Each wall is flat, endless, passes through zero and stands at right angles to its row. A trip goes straight from one point to another. Which walls does it cross, in order?
(in the rows, 128 means zero)

Walls:
(1): [114 127 160]
(2): [125 174 154]
(3): [109 139  97]
(4): [189  98 139]
Trips:
[155  80 132] to [111 168 149] -> 1, 2, 4, 3
[131 168 153] to [119 123  87] -> 3, 1, 2
[155  80  93] to [182 145 149] -> 3, 2
[152 105 109] to [115 123 114] -> 3, 4
[100 109 131] to [168 155 131] -> 3, 2, 4, 1
[119 129 129] to [ 89 190 145] -> none
[130 149 141] to [145 130 178] -> 4
[ 98 127 108] to [ 90 126 105] -> none

Walls:
(1): [164 102 143 106 138 140 151 140 117 159  88]
(2): [126 117 167 145 161 131 164 164 117 105 134]
(3): [132  95 119 136 152 144 173 122 159 105 136]
(4): [134 110 177 102 129 142 130 167 137 124 115]
(5): [131 182 121 108 156  85 123 141 113 133 114]
Trips:
[169 116 173 122 158 101 135 143 166 140 109] to [162  85 113 134 123 136 139 163 134 159 155] -> 5
[125 141 154 155 119  85 137 132 128 129 148] to [ 98  91 156 105 129 140 125 113 110 156 141] -> 4, 5, 1
[144 176 132 145 119 143 136  72 163 101 135] to [147 104 118 151 146 163 125 166 157 114 120] -> 2, 4, 1
[123 103 144 120 141  68 106 115  69 156 124] to [150 165 140  99 165 138 164 142 107 139 130] -> 2, 4, 3
[194 145 108 131 158 137 126 138 139 132 136] to [ 79  91  79 154 106 116 157  76 167 157 123] -> 2, 5, 1

Walls:
(1): [ 93 117  97 137 136 129  79  97 142  90 161  93  78  94 155 134  89 102
 148 111 131 152 162  95]
(2): [137 133 140 133 127 129  93 103 161  87 101  94 103 145 143  96  97 120
 126 137 135 171 120 101]
(3): [110 157 150 112 132 144  71 134 154 121 164 129  93  88 103 141 177 159
 157  90 121 172 162  71]
(4): [138 149 134 131 119 118 121  72 106 141 124 117 112 149 110 120 125 137
 137 111 157  99 173 141]
Trips:
[120  71  69 168 109 125 124 116 126 123 136  74 115 159 115 147  88 106
 132 128 181  97 129  84] to [ 60 102 155 176  93 117 148 102 112 155 127 136 118  92 110 122 139  86
 118 128 101 151 168 149] -> 2, 3
[108 186 168 138 145 141 111 157 105 124 167 114  87 137 102 103 136 123
 110 140 116 130 152 135] to [143 135 182  85 150 121 147 156 188  97 163 158 108  87 141 163 178 149
 102 160 203 135 141 140] -> 2, 1, 4
[152 168  90 112  82 100 130 150 118 119  94 143 111 154 146 165 130 143
  99 141 151 125 167 149] to [ 72 145 164 158  88 114 145 167 173 161  99 168 116 162 182 159  72 124
 110  98  91 116 124 101] -> 4, 2
[172 124 110 123 142 159 122 126 165 123 132 119 126 117 128  94 131 129
 115 139 101 128 110 147] to [149 138 117 121 200 154 184 188 111 136 107 169 112 127 123 112  94 106
 131 174 117 129 114 137] -> 2
[115 140 122 183 123 109 123 142  98 132 136 133 101 137 130 119 171 133
 133 117 118 109 199 128] to [102 116 109 154 144 122 129 125  94 148 126 158 180 111 130 103 116 159
 115 152 143 140 163 156] -> 1, 3
[139 107 108 138 142 164 119 112 124 127 116 180 113 126 155  87 114 124
 132 128 160  98 118 165] to [131 132 132  54 157 106 128 120  87  92  75 131 151 135  77 125 131  80
 112 146 143 151 123  94] -> 2, 4
[134 152 137 109 100  87  86 118 175 139 122 124 113 122 140 150 145 141
 116 156 105 147 111 124] to [125 126 160 151 134 137 191 125 167  89 178  98 135 172 151 125  94  82
 150 153 140 115 186  95] -> 4, 3

Walls:
(1): [150 122 119 119 154 152 133 122 113 133 141 116 140 136 185 137 107 125
 113 162 104 149 131 167 177 175 122 141 160  70 126 144 160 126 134 106
 122 139 150  79 149 132 129 157 117 116 104 110]
(2): [181 114  92 111  98 158 100  99 125 125 128 112 123 104 115 148  99 134
  98 122 114 115 120 143 107  89 155 127 111  85 101 127 125 154 136 137
 112 164 155  95 132 163 152 134 159 120  79 171]
(3): [130 163 142 147 173 144 120 173 125 166  89 124 102 137 102 107 168 156
 162 156 100  92 141 145 119 158 131 116 113 151 126 101 168 165 111 133
  99 118 172 102  75  94 122 130 110 186 182  94]
(4): [124 127 141 129 126 157 135  77 137 122 146 164 138 108 146 105 115 112
 145 119 107 145 125 136 154  88 116 121 152 138 122 143 163  95 134 100
  93 103 123 144 130 145  94 145 136 104 145 108]
Trips:
[101 121 145 142 120 109 130 141 137 149 179 154 192 103 146  96 174 133
 128 114 104  54 160 112 130 113 125 135 206 116 106 106 104 125 147 175
 132 107 131 114 142 118 175  87 101 145 144  98] to [137 129 142 144 208 117 116 169 144 116 136  86 152  67 129 176  85 104
  92 108 119 127 166 138  83 130 167  88 134 185 110 126 151 117 146 117
 105  67 111 156 134 119 103  82 142 141 108 138] -> 4
[123 122 103 146  90 134 120 149 143 143 118 124 106 154 137  77 141 150
  60 147 177 178 114 117  99 153 128 114 148 158 153 123 150 125 103 141
 136 154 140 111 144 157 120 125 153 109 169  73] to [140 147 139 154 108 148  55 126  79  84 114 152 169 152 126 163 134 157
 107 145 122 141 180 110 117 121 122 134 105 119 138 105 122  87 129 129
 130 123 135  91 122 147 168 158 150 136 170  98] -> 1, 2
[144  76 146 134  92 132 112 114 148 113 102 109 149 129 103  89 150 145
 196 132  93 141 146  94  87 102 132  98 139 144 197 115 108 166 169 105
 123 112 151  86 180 113 101 161 172 123 121 169] to [130 162 200 109 136 145 125 162 106  75 106 130 130 126 121 150 103  97
  95 142 163 155 140 145  99 131 126 126 158 122  77 150 152 124  95 129
  88 113 117 179 116 135 168 172 174 186  91 134] -> 1
[156 157 141 138  65 148  87  69 164 108 107 173 111 145 108 123 143 112
 148 125 114 152 201 157 104 139 144 160 168  88 172 135 144 105 117 119
 120 169 101 142 109 154 143  86 146 124 138 103] to [125 154 157 116 134  89 137 159 170 142 156 113 137 161 140  93 123 121
 141 132  97 138  83 116 115 142 127 141 122 198  89 152 152 161 129 134
 126 140 172  84 131 117  76 112 104 137 170 144] -> 3, 2, 4

Walls:
(1): [ 98 160 112 145 179 155 145 163 104  96 119 121 154 141 121 144  93 167
  94 134 142 121 107 162 126 184  88 102 119  91 127 121 125 124  99 133
 160 125 137  65  83 109 114  90 138 137 110  71]
(2): [183 129 127  70 116 111 138 142 125 140 157 152 142 181 105 141 147 159
  74 103 127 100  80 125 163 126 174 144 121 152 108 183 128  98 134 106
 127 126 123 124 131 131 129 150 169 111 104  91]
(3): [143 147  95  77 118 129  85 137 120 128 169 129 115 131 127 100 130 134
 120 144 111 116 108  95 150 104 148 125 148 101 149 114 133 164 143 137
 140 149 117  51 157 181 118 145 135 190 110 167]
(4): [138 136  96 175 192  98 138 133 140  89  95 130  82 106 133 100 146 164
  99 148 132 132 100 134 109 177 109 194 164 108 145 130 161 129 108  88
 129  94 147 135  80  87 140 119 163 125 141  99]
(5): [116 169 136 118  94 126 155 126 131 103 133 143  98  88 128 161  91 144
 130 161 155  86 132 150 150 135 131 123 180 145 171 152 139 136 146 170
 123 132 179 139 135 141 121 115  95 163  91  64]
(6): [138 141 135 100 126 123 109 132 157 175 110 142 110  98 132 158 134  98
 132 128 173 158 124 143 145  50 135 125 153 170 131 144 118 112 154 160
 109 173 141 122  95  85  75 129 146 203 157 166]
Trips:
[132  91  98 137 104 119 175 139  43 140 173 124 146 159 136 177 135  91
  92 100 108 129 133  90 166 154 130 165 146 123 127 147 117 156 128 134
  99 130 172 141 122 146  99 127 115 134 121 149] to [ 91 157 127 139  86 133 109 112 167 182  82 129 155 169 171  90 110 107
 120 143 124 152 111 138 143 112  88 170 123 147 131 132 139 157 155 139
 106 113 170 130  83 157 118 117 150 133 153 147] -> 6, 5, 2, 3, 4
[131 147 112 125 131 143  92 134 121 135 114 119 164 137 159 159 124 170
 108 130 115 137 170 107 150 211 182 116 139  96 141 161  94 115 157 115
 113 132 136 127 107 110 143 142 118  69 108  98] to [ 91 121 120 117 136 171 120 132 159 112 170 147 165 150 142 141  90 167
 129 177 147 212 134 148 123 141 120 157 110 109 184 136  94 140 112 146
 129 153 122 138 109 147 148 135 119 116 174 127] -> 2, 5, 4
[159 105 124 121  69 124  98 152  58 146 118 113  88 129 157 147 133 148
 100 123 144 154 143 120 129  73 139 118 139  82 125 151 120 132 112 156
 172 142 117 124  85 102 105 162 159 136 113  92] to [160 103  90 154 181 149 135 163 134 136 110 141  67 130 113 145 142 148
 129 112 180 158 131 150 156  71 134 116 145 132 115  64 118  82  91 152
 100 110  97 148 120 138  88 107 127  88 117  99] -> 4, 5, 3, 2
[121 106 110 160 161  95 130 108 195 106 149 142 102 105 165 132 135 137
  91 110 150  71 123 154 122 118 150 148 114 125 163 117 127 149  90 223
 106  85 115 182 123 150 142 118 158  99 129 139] to [135 108 128  95 117  70 139 158  97 113 148 114  81 106 140 139 116 120
 106  92 111 158 145 141  97 137  86 170 101 133 160 126  81 154 163 112
 116  78 134 175 139 122 125  71 117  72 147 130] -> 5
[155 123 124 103 126 109 142 134  90 163 113 126  68 105 101 136 139 109
 135 106 164 178 117 151 112  90 163 146 103 180 130 121  94 133 122 114
 160 130 108 127  86 129  81 161 134 193 157 120] to [ 98  96 134 107 101 115 137 154  82 116 121 147 115 134 121 147 125  76
 131 123 154 133 131 151 120 131 131  91 167  90 135 109  64 143 134 158
  96 161  96 142 141 124 140 120 144 109 151 118] -> 2, 3, 5
